Each point is reached from the start by the listed moves, each made 0, 1 or 2 times, or once backwards (-1), plus a little noise. Say if it took an odd or an even number of moves. Then give how often each move was made.

Moves:
(1): [ 19.3   8.9  -6.7 -10.5  -9.0   5.9]
(2): [-8.1 14.5  6.9 -0.8  7.9 13.9]
(3): [10.3 -9.2 16.8 -2.3 14.6 -8.9]
Start: [ 5.5  5.1  4.6 -1.3  1.7  0.6]
Points:
[ -1.1  53.9  -6.2 -11.6  -6.5  44.3] => even (1, 2, -1)
[ 50.2  34.2  37.5 -29.2  26.8  20.9] => even (2, 2, 2)
[ 6.9 10.4 30.5 -4.8 25.4  7.2] => even (0, 1, 1)
[ 57.8  18.9  32.4 -28.9  21.2   7.7] => odd (2, 1, 2)

Moves:
(1): [ 22.3  -7.1  23.6  -2.5  -0.9 -12.1   6.9  -5.3 -17.1   5.3  -3.0   6.8
  19.4]
(2): [  9.7  25.7   0.8   1.9   3.6  -2.2   0.3 -12.8  10.5   3.1   0.2   1.6
   1.4]
(3): [-11.3   8.4  23.5  -0.1   1.7   6.3   1.0  -3.7   3.3   2.2   6.3   1.0
   0.4]
(4): [  0.2  -2.0  -1.6  21.6 -10.8  -1.1   5.0 -10.1  -3.1   2.3   0.8  -2.7
  -8.3]
(5): [  4.1  -5.6   1.8  -2.7  30.9  -3.2   4.9  -3.1   7.4   5.0  -7.4 -19.7
  -4.1]
(6): [ 4.8  4.2 -4.2  3.0  9.0 21.3  5.7 -8.5 -5.6  4.3 16.7  9.4  2.6]
(7): [ -7.7   3.6   4.9  -7.4   6.7   0.8  33.6   9.0  -4.1  -5.5 -15.6   7.6
  -6.9]
(8): [ 7.1  1.1  9.2 15.6  2.0  2.8  4.6 31.0 -2.2  7.1  7.2 -4.6  8.8]
(9): [ 8.3 -6.5 -0.7 -0.8 -1.8  3.6 -1.0 -0.2 23.4 -0.3  3.3  1.4  0.2]
(10): [ -4.8   2.1  -3.1  -9.7  -7.3   2.7  -7.9   2.4   2.2  33.1 -14.3   6.1
   5.4]
(11): [ -6.8  -2.9  -2.5  -2.0  -1.1 -10.2  10.5  -0.2   2.3   5.9  14.8   4.2
   6.7]
Start: [ 1.3 -8.8  2.4  6.1  5.2 -1.8 -4.2 -3.0 -2.3 -1.2  7.0  6.0 -2.0]
Points:
[ 18.9  34.3  61.7  11.0  22.5  17.8 -31.0 -77.2 -28.6 -24.0  39.9  11.3
   6.5] => even (1, 1, 2, 0, 0, 1, -1, -1, -1, -1, -1)
[ 23.0  -3.1  -1.5  14.8  -8.6 -12.1 -22.0   6.8  63.2  59.4  53.0  12.3
  36.0] => even (0, 1, 0, 0, 0, 0, -1, 1, 2, 1, 2)
[15.2 -7.0 23.1 23.7 61.0 52.4 10.4 -4.4 25.5 94.9 14.3 -7.4  6.2] => even (0, 0, 1, 1, 2, 2, 0, 1, 1, 2, 0)
